Each row of a before or after table is a point. The points were changed in one or more steps. Then noise was added and the rows were shuffled. The steps act on how far a point lies along the listed directions, d1 being the first. Write out the steps. A step turns or swaps two directions, mirrors them in a line or flattens them onto one, adds a multiple of one to another, or multiplies one. Angles are multiples of 10 degrees, from the lower direction toward the higher: turns from -170 to 170, lines from 10 to 170 but not 90. Use the fewest steps. Two steps may share a direction if one is a turn and the other turns, adds or multiplies; they go together, in the order done. Otherwise the lowest direction goes first.
In the rows, zero is written as 128.

Directions:
(1): [136  75]
(2): [ 75 120]
Before, 9 rows:
[[154 140]
 [161 119]
 [144 159]
 [ 98 142]
 [139 132]
 [104 132]
 [ 96 160]
 [123 116]
 [148 170]]
After, 9 rows:
[[130  95]
 [130 214]
 [135 140]
 [102 182]
 [144 156]
 [ 96 229]
 [152  90]
 [129 242]
 [105 153]]
Steps: multiply d1 by 3; multiply d2 by 0.7

Directions:
(1): [ 54 119 130 137]
(2): [127 151 200 126]
(3): [139  59 151 145]
(4): [135 146 124 201]
Before:
[[ 84 106 166 113]
 [160 128 171 156]
 [155 155 180 134]
 [122 135 133 132]
 [102 124  53 133]
 [190 162 147 179]
 [147  77 160 131]
 [171 136 137 133]
 [202 134 102  72]
 [115 148 120 142]
 [148  90 144  85]
 [145 119 121  78]
 [158 129 149 128]
 [135 136 109 123]]
After (14 x 4):
[[136 173 151 197]
 [117 153  97 159]
 [132 230 144 151]
 [ 98 178 143 221]
 [134 135 139  97]
 [123 103 127 233]
 [115 169 107 117]
 [139  95 192   1]
 [147 108 126  92]
 [110 145  56  40]
 [129 123 123 128]
 [133 146  65 185]
 [111 137  70 136]
 [ 79 143 120 170]]
Steps: swap d1 and d3; turn d2 and d4 by 140 degrees; multiply d4 by 2.5

Directions:
(1): [ 57 163 133 111 173 116 178 115]
(2): [ 93 127 167 104 154 160  64 176]
(3): [157  79  99  84 173 128 164 174]
(4): [148 182  69 164 175 130 100 146]
(5): [120 137  78  58 112 154 100  81]
Before:
[[125 164 106 128 149 129 126 126]
 [172  92 153 151 119 106 144 143]
 [102 170 138 127 148 113 115 142]
 [188  85 154 168  18 133  91 105]
 [153 121 110 156 126 121 139 129]
 [134 132 110 128 141 124 122 110]
 [123 127 126 148 137 110 161 115]
 [117 140 135 124 131 126 148 108]
 [145 134 142 176 123 114 138 115]
 [128  95 161 145 159 116 192 162]]
After:
[[123 139 106 128 153 129 117 119]
 [120 130 146 112 138 143 116 133]
 [124 124 166 145 126  95 174 115]
 [133 165 101 134 159 138  98 144]
 [101 132 149 139 153 128 124 140]
 [114 145 114 150 151 122 148 129]
 [118 140 152 158 155 111 145 135]
 [154 143 121 136 136 117  86 159]
 [109 103 143 131  79  87 248  70]
 [109 102 192 155 125 133 139 150]]
Steps: turn d1 and d2 by 100 degrees; flatten d3 and d5 onto the line at 80 degrees; multiply d4 by 1.6
